Each row is a point. The points of each table are mixes of a few directions, plus a little noise. How many directions does each table use, and how many do they share? Where both have some left over, give the other angles between the two spaces (their principal angles), to ten degrees, smallest first.
In the rows, zero is written as 128.

First, 5 rows:
[[ 26  81]
 [164 145]
 [143 135]
 [166 145]
 [140 134]]
Second (7 x 2):
[[ 52  93]
 [144 136]
 [ 60  96]
 [156 141]
 [112 120]
 [169 147]
 [202 162]]
Directions: first 1, second 1, shared 1

First, 6 rows:
[[107 138 110 154 121 161]
 [101 181  77 165  87 147]
 [140  49 142 136 201 166]
 [175  76 116 111 189  87]
 [124 190 155  93  59  78]
 [121 133 164 111 110 129]]
Second:
[[152  90 143 110 134 149]
 [ 86 159 120 146 136 104]
 [149 146 249 158 197 140]
 [141  93 117 108 121 143]
 [126 198  51 141  62 100]
 [112  82  90 104 118 134]]
Directions: first 3, second 3, shared 1; angles 70, 80

First (7 x 9):
[[128 110 136 129 128 133 127 129 123]
 [128 137 124 128 128 126 128 127 131]
 [127 105 139 129 127 134 127 129 121]
 [123   7 186 133 125 160 123 133  91]
 [130 172 107 126 129 116 130 126 142]
 [128 132 126 128 128 127 128 128 129]
 [132 233  78 124 131 100 133 124 160]]
Second:
[[118 128 115 123 123 145 123 128 124]
 [109 126  95 115 122 151 107 128 108]
 [159 122 146 138 151  64 117 126 119]
 [147 128 152 138 138  96 137 128 137]
 [133 134 154 137 124 135 155 130 153]
 [ 74 139  94 110  88 240 144 131 142]
 [157 121 140 136 151  65 113 126 114]]
Directions: first 1, second 2, shared 0; angles 90

First (8 x 14):
[[199 108 150 129 150 131 114 156 147 136  91 158 154 104]
 [172 117 142 127 142 130 119 146 140 134 105 147 143 113]
 [  7 160  91 129  91 123 152  80  97 113 191  77  86 169]
 [169 116 141 127 141 129 119 145 138 133 107 146 144 113]
 [117 130 125 128 124 128 130 124 126 126 133 123 124 132]
 [ 98 136 119 128 119 128 135 116 120 125 144 115 117 138]
 [205 108 153 127 152 131 113 159 149 136  87 160 155 102]
 [ 54 149 104 128 106 124 143  98 109 119 168  96 101 154]]
Second, 10 rows:
[[111 156 120 131 140 133 157 138 150 135 135 149 159 129]
 [154 126 126 180 101 104 110 110 157 123 166 133 106 141]
 [138 135 100  87 127 160  93 102  71  93  50  76 186 173]
 [111 156 106  61 144 179 155 114  92  93  43 137 188 127]
 [124 146 128 126 151 144 105 157 121 138 108 118 164 152]
 [145  89 147 127 103 116 129 106 123 116 139 145  55  86]
 [110 122 135 141 140 104 135 152 140 162 169 111 125 131]
 [126 107 126 141 111  98 136 113 132 137 165 107 105 127]
 [110 116 146 117 135 121 163 141 140 143 150 158  92  84]
 [149 126 147 170 127 119  97 148 152 140 154 146  99 129]]
Directions: first 1, second 5, shared 0; angles 50

First:
[[101 109  94 107 128 146 116 154 127 116  80 138 143 116 142 129 133 139
  200 135]
 [157 128  84 181 153 124 134 140  73 129 144  91 113 163 155 156 133 158
  113 137]
 [180 162 121 113 122 152  66 145 126 111  98 122 120 121 157 183 123 163
  157 180]
 [ 60  92 143 105 121 107 176 111 173 140 135 166 147 102  95  66 128  75
  140  86]
 [114  92 158  96 131 105 159  96 169 151 128 160 114 105  89  94 129 118
  148 113]
 [109 120 180  89 118 152 134 114 141 125 122 127 135 129  95 107 133 128
  108  97]
 [136 133  96 127 151 145 126 130 135 108 148 111 138 127 155 159 124 113
  134 140]
 [166 187 148 206 100  93 112 134  81 143 169 110 114 160 137 129 121 131
   24 135]]
Second (11 x 20):
[[249 158 158 180 155 101 123  87  88 156 189  86  61 168 124 183 125 183
   38 162]
 [ 72 113 113 103 114 140 131 147 147 115 100 148 159 109 129 103 130 101
  170 113]
 [ 98 120 120 114 122 135 130 138 138 121 112 139 145 119 129 113 129 114
  150 119]
 [ 64 112 112  99 113 143 132 151 150 114  95 151 164 107 130  99 131  97
  175 110]
 [167 137 138 145 137 120 127 114 116 136 149 115 107 140 127 145 126 147
   99 139]
 [239 156 156 176 153 103 122  91  93 153 185  90  66 164 125 178 124 180
   44 159]
 [152 135 134 138 134 122 126 120 120 134 140 120 116 136 127 138 127 139
  110 134]
 [159 136 136 141 134 120 127 118 119 134 143 117 111 138 128 142 127 142
  105 135]
 [ 47 108 108  92 110 146 132 155 154 111  85 157 173 101 130  91 131  90
  190 105]
 [ 60 111 111  99 113 144 132 150 150 113  95 151 167 106 130  97 130  96
  178 109]
 [105 121 122 118 122 134 129 136 135 122 116 135 141 119 129 118 129 118
  146 121]]
Directions: first 6, second 1, shared 1

First, 11 rows:
[[ 72 114 122 139 109 118 142 132 137 167 160 154 139 133 153 156 161 128
   91 148 140 123  71  95 145 141 112 142  61 147 117 104]
 [125 130 141 129 114 136 119 121 143 114  66 107 141 132 125 121  96 143
  129 117 140 140 113 124  92 123 147 120 119 160 115 166]
 [116 167 136 238 164  95  93 133 103 142 159 111  85 133 101 131 153  79
   39 136 165 140 105  99 150 121  65 134 115 111 154 149]
 [124 102  93 101 129 125 142 115 129 150 187 175 158  97 169 147 133 131
  141 141 119  98 107 108 156 144 150 147 108 128 124  98]
 [ 76 125 135 147 111 120 139 139 134 157 147 137 123 146 135 147 165 126
   90 144 139 132  88 108 139 135 100 134  76 138 121 107]
 [193 121  58 149 193 103 105  93  95 138 249 189 147  48 169 138 107  89
  130 135 124  75 135  99 190 142 154 160 164  90 158 116]
 [169 126 126  78 140 140 145 141 112 111 163 131 109 133 111 114 146 128
  186 123  89 120 204 177 150 124 124 120 193  77 144  85]
 [153 177 165 193 158 119 100 150 102 103 106  73  63 161  61 100 144  96
   96 116 138 159 180 158 125 106  69 109 181  88 157 151]
 [128 112 151  41  92 160 165 148 143 110  89 115 129 162 115 116 140 166
  199 120  90 139 179 181 108 124 142 109 154 121 113  95]
 [121 139 169 111 102 147 133 145 141 102  42  80 113 170  94 108 121 150
  146 113 125 160 151 160  84 114 123 103 142 142 116 150]
 [132  96 112  83  97 146 124  91 168 114  41 136 203  93 176 131  43 172
  163 113 139 119  75  99  71 135 218 131  95 206  90 187]]
Second, 8 rows:
[[ 81 111 123 126 152 141 162 125 117 134 145 126 132 127 151 141 137 103
  116 115 127 113  70 114 119 143 125 136 105 135 119 123]
 [ 93 127 131 164 153 128 150 135 132 137 155 120 117 131 135 148 116  98
  105 113 127 127  87 108 121 118 114 128 133 123 137 144]
 [114 158 145 227 152 108 132 149 158 142 174 108  90 135 105 157  84  89
   90 109 128 151 125  99 126  77  91 115 185 101 172 179]
 [ 47  72 105  50 158 168 191 107  84 128 126 140 165 121 191 132 180 110
  131 116 126  83  18 124 114 196 153 154  44 163  73  83]
 [230 148 131  81  68 114  59 124 136 108  73 141 140 126  92  86 131 196
  174 163 130 146 246 170 146 124 149 117 145 126 127 111]
 [223 169 143 150  81  98  58 137 158 118 102 128 113 132  75 105 100 171
  147 151 130 163 248 151 144  88 123 108 183 108 159 144]
 [ 65 102 119 116 160 148 174 122 109 136 145 128 138 126 163 142 146  99
  114 113 127 106  48 113 116 155 130 141  92 142 109 118]
 [173 138 130 109 101 121  97 127 133 120 104 133 131 128 112 110 128 158
  148 143 130 136 182 146 136 125 137 123 137 126 128 121]]
Directions: first 4, second 2, shared 0; angles 40, 50

First (10 x 32):
[[107  92 113 115 112 114 128 118 146 159 139 116 122 110 127 126  77 146
  139 132 127 135 113 101 144 129 166 103 123 137 144 109]
 [104 117 128  87  45 128 136 151  52 185  89  33 141 120  90 130 222 161
   61 115 154 135 145 137 151 122  81 248 154 174  82 123]
 [169 184 149 165 186 149 125 133 135  58 130 185 132 156 147 130 163  88
  142 127 118 115 141 162  96 130  94 113 124  95 126 158]
 [ 65  38  92  79  53  94 131 115 134 230 135  59 119  82 107 123  45 185
  124 133 136 147 101  68 177 126 197 121 127 170 145  80]
 [168 192 155 154 159 154 127 145  99  69 111 151 138 161 132 131 218  95
  110 120 130 115 153 176  98 127  60 169 136 110 101 163]
 [117 120 126 114 101 126 130 134 107 150 118  98 131 124 116 129 149 140
  109 125 136 130 132 128 137 127 119 162 135 144 116 124]
 [133 128 128 138 147 127 126 122 148 115 139 150 124 128 138 127 102 121
  146 131 122 127 123 125 124 130 142  98 122 117 140 128]
 [119 110 121 124 126 120 128 121 143 140 136 129 124 120 131 127  94 135
  139 132 125 132 120 113 135 129 152 105 124 129 140 119]
 [166 188 151 155 167 151 127 140 113  68 118 160 135 158 137 131 196  94
  121 122 126 115 149 170  98 129  74 150 132 105 111 159]
 [131 110 118 151 182 117 122 102 204 106 167 195 113 121 158 125  14 114
  190 141 106 128 104 101 123 134 195  13 103  97 178 118]]
Second (8 x 32):
[[178 128 190 121  86 127  69 175  65  87  56  92  66 195 177 108 119 101
  165 154  90 123 208 163  99 113  89 115 179 136 113 127]
 [146 137  98  76 161 160  91 123 135 119 100 122 122 121  84 152 186 128
   86 114 114 132  74 175 117 119  76 172 121 100  73 146]
 [110 112 108  99 112 136 123 127 121 159 120  92 136 122  87 138 170 136
   90 120 138 137 100 137 145 128 120 180 134 133  98 124]
 [128 128 127 108 111 118 131 124 112 141 118 122 124  97 143 125 103 164
  130 126 120 126 134 116 125 118 114 122 117 143 136 129]
 [106 123 109 162 145 135 151 124 157 133 161 134 153 142  99 130 163  95
  109 120 157 132 108 123 140 146 160 150 128 120 125 124]
 [ 96 142 142 180 180  94 183  75 198 131 220 224 169  96 166 127  12 144
  204 145 126 121 120  68 160 137 217   7  87 110 220 119]
 [145 136  91 148 110 139 155 157 103 115 108 105 126  96 133 113 178 131
   72  94 160 121 137 123  83 136  83 188 114 159 106 147]
 [113 118 158 132 121 113 122 118 134 139 142 133 128 152 136 127  89 124
  167 150 116 131 143 119 156 127 166  90 143 123 151 112]]
Directions: first 2, second 5, shared 1; angles 30

First (9 x 32):
[[127 155 139 160 122 114 131 154 116 106 123 104 155 102  83 131 128 144
  112  65 140 102 144 128 131 152 159 124 123 153  80 116]
 [115 121 132 121 113 148 123 119 130 111 135 120 136  90  84 141 114 113
  130  91 117 102 120 146 146 141 129 131 134 130 125 130]
 [124 138 133 139 121 129 128 135 123 114 128 116 141 106  97 134 125 130
  122  92 130 111 131 133 135 141 141 126 128 138 109 123]
 [145 134 121 133 148 103 135 140 125 154 120 141 117 180 192 112 146 148
  128 182 142 164 140 103 103 111 124 124 121 125 135 125]
 [119  73 112  65 126 166 120  69 156 157 140 166  84 149 178 132 116  85
  162 216  97 153  91 142 136  94  70 140 142  82 215 153]
 [143 177 139 184 139  82 138 182 105 117 113 102 158 136 120 117 146 174
  101  83 162 125 165 104 107 146 175 117 112 164  59 105]
 [128  71 109  63 136 157 121  74 155 172 138 176  77 176 213 123 126  90
  162 249 102 172  94 131 124  82  64 137 140  78 226 155]
 [122 150 139 154 118 126 129 148 117 102 126 103 153  90  71 136 124 137
  114  58 134  96 138 136 138 153 156 126 126 151  84 118]
 [126 132 129 134 126 127 127 132 126 123 128 124 134 122 118 130 128 130
  125 114 130 123 131 128 130 134 134 128 127 132 119 126]]
Second (10 x 32):
[[111 120 132 115 112  99 105  72  82  78 152 158 133 160 107 101 138 147
  139 145 152 138 140 156 152 152 132  91 142 117 117 101]
 [124 117 124 124 110 137 129 107 112 114 125 117 126 101 104 126 113 125
  142 125 124 129 136 142 141 135 118 137 140 121 137 112]
 [137 129 131 132 154 161 114 127 157 128 131 138 143 129 110 150 132 104
  123 106 157  91 112 120 140 104 114 106 110 134 140 153]
 [ 94 136 105 105 122  91 204 217 165 184 141  95  82 112 168 126 110 125
  104 133  10 147  92 135  85 163 168 196 118 120  89 144]
 [153 126 113 153 146 149 156 137 135 125  83  91 133 122 124 140 117 112
  133 132 129 136 145 122 118 110 102 148 115 134 147 103]
 [103 136 113 104  78  84 166 205 119 229 172 108  81  36 183  99  90 180
  140 142  71 152 123 100  94 145 173 198 155 103  95 158]
 [137 138 116 140 145 102 137 135 113 134 136 138 128 156 150 107 134 152
  133 153 164 137 143 114 121 117 130 108 117 122 115 121]
 [144 118 112 142 160 176 145 117 153 104 103 108 144 122  85 154 117  85
  132 108 146  94 122 138 144 103  90 119 102 131 153 122]
 [121 128 136 121 129 122 104 105 119 113 150 155 135 145 121 121 139 135
  129 128 154 118 125 133 141 130 132  99 130 126 123 136]
 [155 134 197 145 125 158  21  59 125  70  89 171 175 198 128 157 188 116
  104 110 172 140 139 119 144 124 120  78 150 173 165 128]]
Directions: first 2, second 6, shared 1; angles 90

First (11 x 32):
[[156 126 157 141 118 131 146 124 126 154 140 124 143 107 116 119 126 135
  116 123 143 117 113 106 139 111 131 121 134 127 142 137]
 [125  23  98  65  90 125  77  84 168 118  29 154  98 153 117 147 135 203
  168 107 105 200 129 183 113 164 155 181  83   7 129  91]
 [141 144 158 148 125 136 141 138 118 160 161 119 145 103 119 108 117 121
  108 125 148  97 104 101 142 103 122 112 146 142 138 144]
 [138 143 132  89 152 122 188 115 158  99 113 152 136 139 141 152 155 138
  110 126  94 179 168 124 102 135 158 123 143 152 158 112]
 [113 182 117 140 144 136 131 152  88 145 165 105 132 123 119 103 115 102
  122 141 114  94 118 130 124 116  99 105 151 150 143 136]
 [120 145 133  94 134 141 145 132 122 154 134 129 136 120 113 105 123 145
  112 121 101 134 114 134 112 114 129 115 156 106 169 122]
 [114  88 145  91 131 125 138 114 189 100 103 169 128 135 152 149 143 152
  111 107 135 166 139 121 123 134 171 143 130 125 117 118]
 [109 165  92 151 136 128 102 147  81 126 145 100 115 139 123 117 116  96
  149 148 116  99 129 148 126 136  91 120 124 140 119 131]
 [ 94 136 141 119 139 136 122 145 146 127 153 141 133 122 143 115 121 120
  105 118 142 109 113 115 131 114 136 119 151 147 116 136]
 [ 98 138  99 163 133 121  83 146 112 100 141 117 110 144 146 135 120  90
  148 143 147  97 133 138 140 143 106 132 110 158  76 136]
 [201 119 136 207 106 107 136 111 100 125 123  99 130 121 119 157 137 107
  158 148 163 114 147 108 157 139 112 138  80 155 102 142]]
Second, 9 rows:
[[ 95 131 170 147 135 136 118 153 156 133 180 145 144 106 153 112 115 106
   89 113 182  79  95  85 154  99 139 114 155 175  91 154]
 [121 128 139 132 129 130 126 135 135 130 140 132 131 123 134 124 124 121
  118 124 142 115 120 118 135 120 132 124 135 140 119 134]
 [174 122  68 100 120 116 141  93  87 120  55 104 106 158  93 151 146 158
  183 149  52 197 173 188  91 169 111 148  90  63 180  90]
 [ 96 132 170 148 134 137 119 154 156 134 179 145 144 106 152 113 115 107
   90 113 181  80  96  86 153  99 140 114 155 174  92 153]
 [142 126 109 120 125 124 133 117 116 125 105 120 121 138 117 135 134 137
  146 134 104 150 141 147 117 140 122 134 115 107 145 116]
 [170 124  73 105 120 117 140  96  91 122  61 106 107 156  96 150 144 156
  178 148  58 192 170 184  95 166 113 145  92  68 175  93]
 [104 131 161 143 134 135 120 148 149 132 167 140 140 111 146 116 118 112
   99 116 169  91 103  96 147 107 138 117 150 163 100 148]
 [128 128 129 127 128 128 127 128 128 128 129 128 129 127 129 127 128 128
  128 128 130 128 127 128 128 127 128 128 129 129 127 129]
 [124 128 134 129 128 129 127 131 132 129 135 130 130 125 132 126 126 124
  124 127 135 121 124 121 131 124 130 127 132 134 123 131]]
Directions: first 5, second 1, shared 1

First:
[[144 141 106 128 146  49  96 128  70 126 129 133 131 158 110 150 101 100
  118 104 120 173 170  85 160 188 121 114 111 108 112 113]
 [123 114 164 123  85 116 164 140 159 127 106 108 107 129 138 105 143 160
  144 103 187 153 113 173 104 115 130 135 137  77 145 113]
 [ 96  92 160 123  80 114 170 143 151 122  92  99  97 107 140 111 154 140
  151  91 208 162 116 194  84 120 120 138 125  65 140 116]
 [157 157  93 132 113  99  88 167 116 136 130 182 113 183 100 145  90 107
  123 132 104 150 141  97 179 153 153 106 139 157  92 106]
 [142 150 111 145 204  28  86 118  51 144 132 133 208 127 113 157  91  81
  106 108  93 144 177  81 170 188 116  94  80 103 100 102]
 [120 103 136  97  63 142 153 107 132  93 125  89  26 151 133 121 157 157
  148 103 183 178 128 135  90 145 115 167 157 100 166 152]
 [191 169 140 122 130  55 112 112 109 125 148 118 135 195 119 124  98 167
  113 110 116 165 153  65 175 167 133 123 142  95 143 113]
 [131 136 123 136 139 225 130 132 176 138 147 154 143 111 137 116 139 141
  123 181  79  53  90 133 124  65 144 134 147 202 128 150]
 [109 119 129 134 140 249 143 124 183 135 143 143 143  84 143 115 155 139
  127 184  90  44  82 157 102  54 137 140 142 200 134 160]
 [114 109 143 119 108 110 148 120 126 118 115 101 104 123 135 122 141 136
  138 104 170 157 132 146 105 140 118 137 127  87 142 128]
 [ 84 116 104 150 203 220 119 117 132 145 141 151 200  43 139 139 142  79
  117 185  60  27 107 146 108  77 122 120 100 209 107 155]]
Second, 8 rows:
[[155 140 145 109 108 143 155  99 137 135 185 158 195 140 156  92 104 132
  151  83 118  85 120 117 105 112 154 113 113 205  92  94]
 [ 93 145 140 125 101 122  63 188 142 101  80 124  27 118  92 133 138  74
  142 134  66 145 147 137 121 157  66 105 199  41 135 105]
 [161 109 114 132 157 132 192  70 112 155 171 129 224 137 162 127 121 182
  112 126 192 115 110 120 138 100 188 153  57 209 124 154]
 [126 124 123 132 135 126 130 128 124 130 121 122 125 127 126 135 132 133
  122 137 137 135 128 129 134 128 129 134 123 121 135 138]
 [109 108 103 152 162 113 120 141 112 130  77  93  86 118 109 169 154 143
   96 180 164 173 130 138 159 136 120 155 119  68 168 177]
 [160 152 160  97  87 149 149 101 147 129 204 175 201 143 160  73  92 116
  168  58  91  66 122 113  88 112 150  96 127 222  73  67]
 [ 94 142 137 127 106 122  68 184 140 104  80 122  32 118  93 135 138  80
  138 137  74 147 145 137 124 155  71 109 192  44 138 111]
 [126 104 102 149 167 117 148 115 108 141 104 100 133 124 126 161 146 162
   96 169 183 159 122 133 157 123 146 160  93 112 159 178]]
Directions: first 5, second 2, shared 0; angles 60, 70

First, 9 rows:
[[138 110 122 153 230 162 128 183 122 170 112 163 173 142  80 187 211 152
   55 174 164 157 170 140  84 151 141 148 135 135 234 141]
 [172  82 177 120 108 155  74 180 112 144 138 148 189 115 103 127 161 151
   92 157 104  93 114 116  76 220 136 163 104  99 160 125]
 [138 157 134  97 130 119 130  55 116 125 159 100 157 138 154 114 127 122
  151 126 141  77  96 104 168  89 152  99 208 139 167 134]
 [ 76 199 166  69  72 102 112  71  97  75 173 101 167 150 150  69 110 118
  128  87 107 155  40  67 127  43 160  81 114 187  66 154]
 [189  59  79 151 167 185 164 160 179 174  63 143 152 113 108 176 155 129
  129 148 112 135 158 129 128 209 112 167 102  93 204  53]
 [128 101  56 175 169 111 171  98 174 167  53 164   9 106 142 163  90  97
  179 132 131 103 249 216 191 130  94 155 175  73 141 112]
 [143 134 185 143  94 119  93 206  80  91 226  74 157 133 122 113 135 173
  105 143 181 122  65 107  83 148 120 109 109 149  77 166]
 [ 41 167 132 128  88  79 116 122 123  97 102 168  43 127 132  93  80 101
  130  90  92 186 163 162 119  70 118 126  68 141  13 168]
 [128 144  99 117  94 118 164  77 148 108 127  91 106 127 162 109  83 109
  183  97 122 125  98 110 176  93 119 104 136 136  90  98]]
Second, 8 rows:
[[ 40 160 187 110 109 120  85 167 159  84 115 177 149 188 126 115 169 111
  113 142  70 179  80 156  68 126 146  58 107 160 100 171]
 [ 84 149 127 139 192 144 142 168 155 118 120 141 159 180 110 163 190 131
   95 151 143 193 110 139  95 105 139  79 133 174 171 144]
 [187 123 128  87  50 119 118  63  68 133 156  87 143  61 140  72  57 137
  136  76 119  81 111  51 156 121 131 198  87 110  77  94]
 [231  91  64 184 186 152 189 148 104 164 176  45 118  91 123 177 122 169
  139 146 246  88 159 111 175 144  98 164 171 111 184  90]
 [ 64 137 200 107  52 101  61 152 153  87 119 177 112 158 142  89 121 105
  147 134  46 123  97 173  89 161 132  85 113 118  61 171]
 [139 137  75 149 227 156 186 134 132 155 119 112 156 140 105 181 171 142
   95 139 189 178 142 108 135  89 133 124 142 161 207 111]
 [151 123 140  75  23 102  91  39  90 134 110 143 102  61 145  57  41 108
  152  73  60  67 146  95 160 133 135 201  93  82  57 109]
 [128 109 101 170 184 132 150 153 162 149 105 142  87 144 128 174 148 124
  143 162 154 116 179 190 141 147 112 115 178 107 173 131]]
Directions: first 6, second 4, shared 3; angles 60
